Each row of a before or after table is a point. The points were changed in one or more steps. Then noise was added and the rows were shuffled. The steps act on columns, c1 being the first. What was done? A step turns or swaps two columns, mirrors them in a line or flattens them onto one, adds a multiple of one to another, or multiplies or shifts one. Angles are multiples of 10 degrees, from the lower column toward the higher: turns from -170 to 170, lines from 10 to 170 but not 90. Use the fewest steps. Two steps may share a column if one is a turn and the other turns, adds or multiplies; they go together, in the order done. Otherwise the lowest column goes first.

Before:
0 -24 -26

48 23 9

42 -40 -14

95 -14 -20

76 -25 -72

-10 62 25

39 -1 38

23 41 -56
After:
84 -1 1

32 -24 15

66 12 -6

13 53 -32

29 -17 10

-21 34 -19

-10 -6 4

38 14 -7
Steps: shift c1 by -10; flatten c2 and c3 onto the line at 150 degrees

Before, 13 rows:
6 30 35 10 -6 -15

-17 12 -95 -15 6 -51

-40 35 2 -13 -31 -7

15 20 18 38 -47 16

-25 45 30 -3 -30 17

11 47 30 8 6 -7

3 -6 1 -9 -17 11

13 -10 38 -15 -46 -76

12 50 -6 78 14 15

-39 16 -13 -12 10 0

-9 18 -30 14 -12 -26

-16 -44 6 35 11 11

17 11 26 11 -6 20
After, 13 rows:
-25 19 -14 -17 -28 -1

18 -6 3 -9 -7 6

13 11 26 15 9 22

0 46 29 17 11 -7

-14 13 -93 -47 -12 -54

4 19 -29 3 -13 -26

48 -7 39 -3 -14 -80

-5 52 -6 76 15 17

7 32 33 20 3 -15

-16 -45 3 37 -8 9

15 44 28 7 -36 17

7 35 2 -12 -51 -6

47 19 15 45 -12 17
Steps: turn c1 and c5 by 60 degrees; add 0.3 times c3 to c4

Before, 13 rows:
18 21 12 29 -24 7 -9 0 8

2 -22 6 24 -19 16 -6 11 -12

-16 -7 -4 10 -26 -29 -5 18 -10

15 -19 25 -5 -7 -15 8 -36 -12

12 -11 22 17 6 -29 -16 2 -7

22 -22 -1 23 7 -23 18 4 26

6 -19 15 26 45 -29 32 -22 22

19 4 -5 25 4 -9 17 19 -14

10 14 13 10 -7 -31 17 23 7

3 -3 -10 29 15 9 3 7 8

-7 14 16 24 -20 -26 8 -2 -7

12 -5 40 25 -9 95 -5 17 11

11 -5 -7 -10 18 6 -3 8 18
After (13 x 9):
21 -4 -6 -6 16 7 -2 5 -5

6 2 -5 23 3 -6 19 23 26

-9 17 15 24 -20 -24 7 -4 6

35 -21 2 22 7 -22 20 3 -9

15 20 11 28 -24 6 -8 1 4

3 -19 23 -3 -7 -16 8 -35 24

12 14 12 10 -10 -29 20 22 1

16 -7 35 23 -8 97 -7 19 -4

-17 -10 -5 5 -23 -30 -6 19 -1

-5 -20 6 22 -19 16 -10 10 14

20 -20 14 27 47 -30 31 -21 -15

6 -10 22 14 8 -31 -18 1 12

7 -3 -9 29 18 10 3 6 -4
Steps: mirror c1 and c9 in the line at 20 degrees

Before, 9 rows:
7 -2 24 -16 7 9 -7 7 -10 -33 44 -34 11 19

-12 -16 -27 -2 -42 -7 -70 0 -18 48 -1 -26 -37 8

3 -29 29 -3 47 0 7 -10 -5 64 -81 37 71 -12

17 8 26 31 11 -2 1 20 -39 -33 36 -3 -40 14

-11 -20 -17 -39 33 -36 22 -19 -15 13 -77 20 33 -4

15 -6 43 -2 -15 -11 41 5 -13 12 -18 38 24 33

2 15 33 34 -22 -17 -18 39 12 -77 25 6 3 15

16 -17 19 -11 11 27 3 4 -16 19 -94 33 27 37

58 -15 -46 25 -24 -28 -95 -9 -7 27 -4 -14 16 30
After (9 x 14):
7 -8 31 32 -19 -15 -14 37 -73 28 0 11 -3 -4

-26 -6 -48 26 -16 -26 -95 -9 28 -12 8 -15 -53 -2

-18 -10 -27 0 -39 -9 -73 -2 51 -8 8 -24 35 -5

7 3 43 0 -5 -10 39 4 15 4 -8 37 -28 1

4 -26 20 -15 10 7 -7 5 -24 21 22 -35 -12 1

-42 -16 27 29 14 -1 2 21 -6 49 10 -1 10 2

33 27 -20 -41 28 -38 27 -23 17 5 -20 19 -9 8

11 34 21 -12 15 29 4 3 25 3 -33 32 -30 5

53 18 27 -4 41 -3 9 -8 58 -29 -19 34 -53 10
Steps: turn c1 and c13 by -130 degrees; flatten c2 and c11 onto the line at 140 degrees; flatten c5 and c14 onto the line at 10 degrees; turn c9 and c10 by -120 degrees

Before:
-12 24 2 -12 4 -13 -9 29 34 -5 19 7 -4 2 -30 3 -13 -19 15 6

-29 31 -12 -14 -1 0 -8 12 26 -16 19 0 -12 20 -10 7 -13 3 1 -19

-6 8 -15 18 6 -7 -18 21 -8 33 -18 4 -9 23 4 28 17 24 -24 -4

1 25 7 12 -8 11 27 -11 -7 4 9 -11 -4 -4 -17 -9 14 -30 14 38

-14 16 -19 3 11 -19 -4 11 10 -21 24 10 0 11 -16 7 6 -7 16 6

-11 -16 -10 10 -13 -14 -9 -7 -1 11 -14 -19 5 -5 -3 5 18 -9 -27 27

-45 3 -16 -10 8 -1 -12 14 36 -4 22 13 4 20 -26 26 -21 4 18 -3

12 8 36 1 17 -13 24 -19 -20 7 -2 -17 1 -11 -27 -6 29 -9 6 12

9 22 16 -3 4 -2 9 -22 -7 1 -14 4 -6 -24 -12 -7 24 -2 14 30

-2 -4 -7 5 -25 -3 -6 5 -27 22 -30 -14 2 8 8 4 34 -13 6 12

13 31 10 -7 3 7 -4 -16 18 -6 36 8 2 3 -43 -15 5 -11 25 2
After, 11 rows:
0 25 8 -4 -8 11 -10 -10 -8 4 8 -10 -4 -7 -4 -94 29 -3 15 38

9 21 15 -7 5 -4 -22 -22 -6 0 -14 4 -7 -38 -9 -13 12 7 14 29

-12 -16 -10 1 -14 -14 -18 -7 -2 12 -15 -19 7 -7 3 -20 -6 -7 -27 27

-29 32 -11 -11 -1 0 11 14 27 -15 18 -1 -12 31 -12 16 -10 -6 2 -19

12 9 36 -12 18 -13 -25 -20 -19 8 -2 -17 2 -19 -16 -32 29 2 6 12

-12 25 1 -19 4 -11 11 30 34 -5 19 7 -4 4 -25 -50 -11 -10 15 6

-45 3 -16 -17 9 -1 19 13 36 -5 22 13 5 31 -19 38 -15 -22 17 -2

-14 16 -20 -5 10 -18 -6 11 10 -21 25 11 -1 18 -7 -12 -2 -9 17 8

12 32 8 -24 4 7 -6 -15 18 -6 36 8 1 4 -29 -47 -5 11 24 2

-5 10 -15 10 5 -7 -20 20 -8 34 -17 4 -10 38 11 95 -15 -18 -24 -3

-1 -4 -8 6 -26 -3 -34 5 -27 22 -30 -15 2 13 7 -35 0 -9 6 13
Steps: flatten c4 and c15 onto the line at 50 degrees; turn c7 and c17 by 80 degrees; multiply c14 by 1.6; turn c16 and c18 by -70 degrees; multiply c16 by 3

Before:
60 -1 48 17 2 63 11 -48 34 -7 41 -42 24 73 -21 45 53 -40 -47 10 -3 -15
 -21 -12 -50 -7 -7 24 -11 71 35 -52

-5 7 -15 20 -60 -14 -4 0 -60 -11 -56 43 -15 -12 28 -17 -31 -22 34 -15 14
 -3 62 31 17 36 -59 -29 37 -22 10 11

-22 17 -19 42 21 -57 20 13 -20 -21 -1 -10 -36 11 9 3 -11 -32 54 -25 46 0
 12 -20 9 48 -47 -36 -31 -63 2 34

10 21 -21 -8 45 -18 -5 17 -14 -18 -39 3 35 -6 -53 28 -33 25 -33 -46 41 6
 35 -14 40 -6 35 16 -49 10 15 -28

-36 9 8 46 17 -6 25 18 -75 8 -31 -43 -26 21 33 6 1 3 47 -33 22 -13 63
 -10 22 40 -26 -45 -42 -29 -31 19

25 6 -54 -4 36 -26 -39 -14 -28 -5 -39 -13 48 -13 -74 -10 30 32 -17 -15
 45 0 47 -68 6 -38 32 36 -59 35 6 -30

-29 15 -5 31 22 -19 -5 -3 -49 5 -47 -35 -25 -9 -14 -29 -51 -2 33 -29 26
 -13 0 18 1 17 -65 -44 3 -31 -1 13

43 -23 13 -11 -20 54 20 -65 10 8 81 -56 -8 72 -54 95 35 3 -20 3 -21 -49
 -45 -2 -34 -23 -8 28 3 19 58 -14
After, 8 rows:
-33 8 13 47 17 -6 24 19 -74 4 -33 -42 -27 21 32 6 1 2 47 -32 22 -13 61
 -1 23 39 -25 -44 41 -30 -31 18

-25 14 5 33 25 -19 -3 -2 -50 11 -49 -35 -25 -9 -15 -29 -48 -3 32 -28 27
 -12 -2 3 1 18 -69 -42 -2 -30 -4 13

42 -23 -14 -12 -19 55 22 -67 12 8 79 -56 -7 75 -52 95 34 2 -19 1 -23 -48
 -45 0 -36 -23 -12 28 2 16 57 -14

24 4 76 -4 36 -24 -39 -10 -26 -26 -39 -11 53 -13 -76 -10 30 32 -17 -15
 45 1 47 -8 5 -36 35 36 25 34 7 -27

11 19 44 -7 44 -19 -4 16 -16 -22 -39 5 34 -6 -54 28 -31 25 -32 -45 38 8
 35 -6 40 -6 34 15 30 11 15 -28

-27 18 30 45 22 -59 16 11 -21 -26 0 -8 -39 10 12 3 -11 -32 53 -27 47 1
 12 -10 9 49 -44 -35 18 -61 4 33

-4 8 -4 20 -62 -12 0 -1 -60 0 -59 42 -16 -11 30 -14 -34 -23 35 -15 14 -3
 60 -1 15 35 -58 -31 -41 -25 8 12

60 0 -36 17 1 64 9 -49 31 -10 39 -42 23 72 -20 45 52 -39 -47 9 -3 -13
 -22 0 -51 -7 -5 23 34 71 35 -54
Steps: turn c3 and c29 by 150 degrees; flatten c10 and c24 onto the line at 20 degrees

Before, 12 rows:
-12 35 -8 37 -33 -26 -33 21 -9 -14 -11 -14 -33 -21 -25 -10 4 21 -25 -22
 20 -15 -32 18 15 -33 18 -23 43 -21 13 30 0 3 -20 -16 12 -25 8 -12 27
 -36 33 -3 -27 -13 19 -8 -6 -38 2 27 -16 26 41 -43 -26 12 -20 -20 -10 -7
 -3 -29

20 -20 29 -29 -34 -16 -37 -40 -3 -16 30 -24 -19 -5 -5 0 20 29 28 -9 4 20
 4 7 13 -47 -22 -27 -3 23 -21 7 5 -7 -3 27 -32 32 35 4 -23 -54 -14 -33
 21 4 -15 7 -25 -10 29 -13 -19 1 -20 -40 -3 -7 16 36 -19 -16 -19 22

26 9 -6 -21 2 -6 -1 -27 -9 36 -16 -38 -14 8 25 -37 36 45 31 29 -3 26 -31
 6 20 -1 -3 -10 34 6 -18 47 -2 0 -7 -7 14 22 35 -8 14 6 -12 17 -10 32 22
 -12 -29 16 -4 -18 -3 16 16 -33 21 -13 3 8 -29 -34 15 1

28 -16 -5 20 -35 21 -9 -38 -38 -18 -15 -11 27 1 -26 8 -11 -11 10 -7 -8
 -22 -2 34 -17 11 4 25 14 -11 13 -5 0 21 -29 -27 7 29 5 15 28 -54 -10 7
 -8 0 22 -27 1 -15 -3 30 -29 10 -16 20 -20 12 18 -7 -43 2 -21 28

-9 35 30 -19 -7 -28 -1 19 -12 20 17 -28 -23 11 -12 1 28 -10 -24 -15 5
 -27 5 29 -25 -13 -19 9 -24 34 -11 -14 -19 -5 -5 5 -39 0 -24 -2 -8 5 14
 -24 -6 -6 9 -1 20 15 37 -20 4 -15 19 -6 -20 2 -21 21 -11 -1 30 -28

-36 12 20 -17 1 11 -8 -22 24 20 -18 17 17 -19 1 5 -2 37 21 44 9 -3 26
 -11 -4 -44 -14 -13 12 -22 21 27 -11 18 -14 -37 -9 15 -9 -3 -32 -42 -19
 12 5 -18 22 -11 14 -19 3 15 2 30 27 -14 21 -13 16 -13 -41 4 -20 -12

-39 -11 53 30 -5 -25 25 -3 -14 40 14 -23 21 -12 5 12 12 -18 -30 1 2 10
 14 -25 27 6 -5 25 7 2 -13 6 -22 -19 -5 -14 19 -4 15 -2 7 -37 42 -28 22
 16 -11 13 36 -2 14 -19 16 7 28 20 33 4 20 34 -23 0 -32 -32

28 10 12 10 -11 9 -8 -41 -8 41 11 -24 12 20 25 -25 -13 9 -18 -12 -25 -15
 13 0 28 -7 26 0 -12 9 -13 19 -8 -6 6 -10 -18 -17 10 -6 -1 -10 -15 -15
 -36 -32 -16 -41 21 -5 19 -17 32 -13 0 -25 -7 9 -31 -14 -10 -20 8 -38

11 -1 -10 -12 -21 -22 20 19 7 34 -17 -21 -14 12 -17 -6 22 -2 -29 11 -4
 32 -14 -35 -6 15 24 16 -9 20 -25 -15 13 -20 12 -25 -1 5 -1 -1 14 3 8 10
 -5 -11 1 -17 12 3 0 -22 34 -17 -28 -37 -24 -4 -35 -8 16 -28 -27 -39

-23 -2 42 -3 4 18 -29 16 -29 15 -9 6 11 -13 27 1 25 25 20 -15 -11 -23 30
 30 12 -25 25 14 -16 -14 -13 7 -11 -20 12 26 4 -24 16 2 -19 1 7 2 12 -35
 -28 -31 21 -21 13 33 -16 -6 -13 -40 33 10 18 -13 -27 3 15 30

-31 -20 40 33 -13 1 19 8 22 -13 29 -25 9 -10 1 22 47 13 20 12 22 -13 -33
 -11 -3 14 29 22 30 -28 26 -1 -2 -30 -13 -24 -34 -8 -13 -19 -5 8 -24 -9
 27 25 -14 -38 -21 -17 -3 14 -34 -3 -4 12 -24 10 -25 10 7 -32 -31 10

13 -34 -12 -24 -4 -16 2 11 19 -6 9 -13 -24 37 20 22 -20 3 -25 35 37 10
 -6 -3 -22 -31 -5 38 18 -21 33 9 -29 32 -46 -3 2 -14 35 21 35 -46 3 -12
 22 -19 11 -32 -31 -17 27 -9 12 19 -7 11 25 -34 5 22 -7 -53 28 10
After (12 x 64):
25 -4 42 -3 2 18 -27 15 -31 15 -8 5 17 -13 27 1 26 23 20 -17 -10 -23 32
 32 11 -25 24 14 -15 4 -15 9 -11 -22 12 28 4 -24 17 4 -16 2 10 2 25 -35
 -28 53 21 -19 13 31 9 -2 -13 -41 33 11 18 -11 -27 1 17 28

-27 -20 31 -28 -38 -16 -36 -39 -2 -16 32 -21 -34 -6 -4 0 22 31 27 -9 6
 19 2 6 14 -44 -21 -25 -3 -14 -21 7 6 -10 -3 29 -32 35 34 1 -24 -52 -18
 -34 -13 4 -14 43 -21 -10 29 -11 0 5 -20 -38 -1 -4 17 39 -21 -16 -18 18

-31 11 13 9 -14 10 -6 -41 -9 41 10 -27 15 17 24 -24 -12 7 -16 -11 -25
 -15 15 -3 27 -6 25 -1 -13 3 -12 19 -8 -6 5 -10 -18 -20 10 3 -1 -9 -16
 -16 47 -32 -16 -50 19 -4 20 -19 21 -12 0 -26 -7 11 -31 -14 -10 -22 9
 -38

19 35 -7 37 -35 -26 -31 22 -9 -15 -13 -14 -19 -22 -25 -10 3 18 -26 -21
 20 -13 -32 16 14 -34 19 -22 40 15 14 30 -1 2 -19 -17 15 -26 7 -27 25
 -35 34 -1 16 -13 19 -54 -2 -39 3 28 -15 13 40 -45 -24 13 -18 -19 -11 -9
 -4 -28

-21 -16 -5 19 -35 20 -10 -41 -35 -19 -16 -10 49 3 -26 6 -10 -10 13 -8 -8
 -22 -4 32 -17 13 3 24 13 20 13 -6 0 22 -27 -26 6 29 4 2 29 -52 -13 6 26
 -3 22 6 2 -14 -3 29 -40 16 -16 22 -22 10 16 -5 -43 2 -21 29

-5 -33 -12 -24 -6 -15 1 12 20 -10 7 -13 1 36 22 23 -19 4 -25 36 37 10 -7
 -4 -21 -31 -7 38 16 26 33 10 -27 34 -46 -1 3 -13 38 -2 35 -48 4 -13 24
 -19 12 80 -32 -16 26 -11 -9 28 -7 10 26 -34 3 22 -6 -52 26 11

40 -20 39 34 -15 3 17 9 23 -14 29 -26 25 -13 4 22 48 13 22 12 22 -13 -32
 -12 -3 16 33 21 31 17 24 -2 -5 -29 -12 -28 -34 -7 -12 -10 -5 6 -26 -11
 26 23 -15 97 -23 -20 -2 16 9 -16 -5 12 -26 10 -24 13 9 -32 -28 9

-29 9 -7 -23 1 -6 3 -27 -8 34 -15 -39 -11 9 26 -38 36 41 29 28 -5 28 -33
 5 21 -1 -5 -11 34 2 -18 45 -4 3 -9 -4 14 22 35 -17 13 4 -10 19 13 32 24
 -16 -28 16 -6 -20 32 3 17 -32 20 -14 6 9 -29 -35 14 2

-5 37 31 -20 -7 -27 0 18 -9 22 19 -29 -57 10 -9 2 29 -9 -21 -14 6 -29 6
 27 -23 -15 -18 8 -22 -35 -11 -12 -17 -4 -3 6 -39 2 -23 10 -9 4 13 -25 2
 -5 9 -14 19 16 37 -20 31 -11 17 -6 -18 0 -20 22 -13 -2 29 -27

41 14 21 -15 1 12 -6 -22 25 19 -20 15 25 -21 3 7 -1 37 21 44 8 -3 25 -12
 -3 -43 -15 -13 14 7 22 26 -11 20 -15 -34 -10 16 -9 -27 -29 -42 -20 14 7
 -20 22 23 12 -20 1 11 -1 17 27 -15 20 -14 15 -11 -40 8 -19 -12

-18 2 -12 -13 -21 -21 19 20 8 37 -16 -20 -30 14 -16 -8 20 -5 -29 10 -5
 31 -14 -33 -6 13 23 15 -9 -15 -24 -12 11 -22 11 -24 -5 3 0 12 16 4 8 9
 17 -10 3 4 11 4 0 -19 55 -12 -30 -37 -27 -6 -35 -8 15 -30 -26 -37

36 -11 53 27 -1 -24 25 -4 -13 40 15 -21 7 -11 7 15 12 -19 -30 2 2 11 14
 -25 28 6 -5 26 9 -13 -14 6 -25 -20 -5 -14 21 -2 15 -5 5 -35 42 -26 -19
 18 -9 42 35 -1 15 -21 28 3 31 19 32 5 18 35 -25 -1 -33 -32
Steps: turn c1 and c30 by 160 degrees; add 1 times c30 to c13; add 1 times c17 to c53; turn c40 and c54 by 50 degrees; turn c45 and c48 by 110 degrees; multiply c48 by 2.5

Before:
33 -25 -8 16 5 -5 49 59 7 -27 25 9 29 20 23 -12 -49 -14 49 -20 5 8 4 -34
 -18 -19 27 1 9 -11 33 14 -14 43 6 -13 27 -14 11 -23 -21 -5 17 -11 10 23
 23 26 -12 -34 -34 -9 -4 -8 24 7 -31 31 1 -10 -23 -7 26 -31

42 -17 24 -19 27 16 49 7 15 2 -7 11 -5 8 4 12 -25 5 18 -1 -9 13 28 -9
 -10 -24 28 -8 17 -17 11 30 -2 36 18 -6 9 -23 -13 -21 -6 8 23 -20 10 14
 10 -5 6 -20 -37 -4 -17 1 24 7 -28 9 -23 17 -34 -22 25 -6

20 -21 25 35 -32 45 23 -8 11 15 13 -13 -5 -14 -43 24 6 -10 -6 31 -18 -6
 -18 -10 17 9 6 8 -43 18 30 -8 54 17 -15 4 14 20 32 20 30 18 16 1 -7 -36
 11 -29 25 20 16 34 28 6 -38 -28 47 -7 -14 2 29 29 -2 34

-19 21 -4 37 -10 -24 -6 -14 -8 -28 24 -5 -22 20 1 -28 -11 34 30 -16 -15
 -26 -1 25 -25 -32 -19 -15 -19 14 26 33 -14 33 12 30 -14 21 43 -1 -1 39
 31 33 4 -4 29 -11 -43 -7 -10 -13 -7 29 13 17 5 58 6 -33 -13 11 -15 3

-16 18 27 7 -5 34 6 -28 8 -7 -6 -10 -1 -35 -41 15 18 -10 3 8 -21 14 -10
 -35 32 24 -15 14 -22 -8 -24 -27 21 3 -15 14 -10 1 14 53 21 35 -8 -1 -8
 -24 -8 -42 9 -3 23 25 24 -3 -30 -9 30 -17 0 16 26 14 -37 26

16 -19 41 -6 -2 17 30 37 33 -11 9 17 -19 11 12 -21 -16 15 1 1 -20 2 31
 -15 -25 -25 55 16 19 -20 -3 28 15 22 8 -3 14 -18 0 7 -29 7 3 -29 -2 16
 30 -7 14 -31 -25 1 -1 -5 34 16 12 15 -19 25 -13 -28 22 -27

-31 0 -1 29 1 6 1 4 -1 -48 34 -4 9 8 -21 -33 -11 19 26 -17 -23 -20 -20
 39 -23 -41 -21 -35 -29 20 4 10 -14 10 13 5 -9 17 25 4 -10 26 53 20 -1
 36 33 -19 -18 -1 2 5 0 40 2 12 -13 44 -22 -19 -4 9 -3 -4

4 27 12 11 8 33 -6 -17 -4 6 -5 2 -13 -38 -32 -18 17 -25 -20 31 2 -6 1
 -38 9 1 -27 17 -39 -2 18 -22 18 -25 -27 14 -8 14 4 37 -5 39 3 -12 -23
 -10 -17 -14 23 20 -11 18 28 -4 -47 -39 26 11 -18 15 23 10 -3 37

-17 31 36 3 36 39 -18 8 35 2 -26 17 -18 8 -17 14 -18 -16 -4 32 4 6 13
 -33 13 -14 0 4 7 -24 -38 -3 37 -21 -11 24 -29 -10 -15 17 -8 15 -27 -17
 3 -16 -1 8 7 14 -1 28 5 -17 -19 -18 13 -22 -41 26 25 -13 -4 14

-20 53 42 12 27 34 7 7 16 -2 -4 12 -23 -1 -21 1 24 0 -9 18 -8 34 14 -32
 13 3 9 0 10 -7 -16 3 21 -3 -5 20 -21 -26 -22 4 0 0 -14 -26 -5 12 -15 0
 25 7 2 4 0 -36 -30 -21 19 21 -38 21 16 15 8 0
After:
34 -19 -10 14 5 -4 47 95 12 30 27 16 30 22 28 -2 -53 -10 49 -16 7 9 5
 -47 -20 -16 -2 1 7 -7 27 19 -11 39 1 -12 29 -20 11 -26 -23 -7 26 -12
 -12 20 25 24 -10 -30 -33 -9 -3 -13 25 9 -34 30 -2 -13 -19 -12 26 -27

-27 -3 -5 26 -3 5 2 10 -2 43 36 -8 13 5 -18 10 -9 21 26 -19 -23 -25 -14
 43 -23 -44 -1 -32 -26 21 3 10 -14 9 13 4 -6 17 32 4 -10 28 74 17 -40 32
 30 -15 -18 0 6 2 1 41 3 13 -15 45 -26 -16 -8 7 -8 -7

-21 55 42 10 26 31 9 8 0 -1 -3 8 -19 -2 -20 -9 26 3 -5 18 -8 34 14 -39 9
 1 -18 -5 11 -3 -18 1 23 -3 -8 21 -20 -33 -20 6 2 0 -32 -25 -8 8 -16 -4
 23 9 -1 -1 2 -37 -32 -23 17 24 -37 19 17 17 9 -2

-14 22 -5 40 -11 -21 -9 -20 -10 29 21 -8 -27 19 -3 10 -14 34 29 -15 -19
 -28 -2 34 -20 -28 4 -12 -18 15 27 37 -17 31 11 33 -16 23 42 -5 -1 40 50
 36 -21 -4 26 -7 -51 -5 -8 -11 -7 28 13 21 9 59 6 -29 -9 12 -12 5

40 -21 18 -17 25 17 48 7 23 0 -8 9 -5 9 4 -6 -22 4 20 0 -11 18 22 -23
 -15 -25 -2 -8 16 -21 12 27 2 38 19 -4 9 -26 -6 -20 -8 9 23 -19 12 15 9
 -2 2 -16 -31 2 -23 -1 24 7 -30 11 -27 17 -36 -19 24 -9

14 -14 40 -6 -3 17 32 58 55 20 11 18 -17 11 11 13 -19 13 0 -2 -17 3 26
 -40 -32 -29 -13 15 21 -23 -2 31 13 19 5 -1 20 -20 -2 8 -34 0 -8 -29 -19
 20 28 -11 11 -27 -22 3 -5 -7 33 17 16 18 -20 22 -13 -28 19 -22

-16 31 38 2 31 39 -17 15 7 -6 -24 16 -21 13 -16 -13 -22 -19 -7 35 5 9 17
 -33 10 -14 -40 3 4 -22 -39 -5 34 -25 -18 23 -28 -9 -16 19 -8 15 -62 -16
 11 -15 1 6 9 11 -2 27 1 -17 -18 -17 15 -30 -45 28 25 -14 -6 17

0 25 9 16 12 32 -6 -27 -35 -14 -11 2 -10 -35 -32 20 14 -28 -14 37 2 -4 1
 -20 8 6 -21 17 -41 1 15 -21 16 -27 -28 8 -6 8 -1 35 -2 42 -20 -16 -20
 -7 -15 -14 29 21 -10 18 27 -5 -44 -36 26 11 -18 13 19 7 -2 39

19 -22 26 38 -25 46 25 -12 11 -21 19 -13 -3 -9 -44 -16 7 -12 -6 26 -22
 -10 -18 -10 23 6 -10 6 -40 19 30 -8 50 22 -13 1 13 18 32 18 33 17 -45 2
 8 -34 10 -27 20 19 15 37 28 6 -38 -29 48 -11 -12 5 27 30 -5 32

-15 20 24 5 -2 36 7 -39 -26 -5 -3 -13 -2 -40 -39 -17 16 -10 0 9 -23 20
 -12 -21 35 23 -23 13 -16 -10 -22 -32 18 2 -12 10 -8 1 18 56 17 35 -31
 -3 -2 -20 -7 -40 9 -4 21 24 28 3 -31 -8 29 -15 0 14 30 14 -35 28
Steps: multiply c8 by 1.6; turn c24 and c27 by 30 degrees; turn c9 and c27 by -60 degrees; turn c10 and c16 by 150 degrees; turn c10 and c45 by -40 degrees; add -1 times c33 to c43
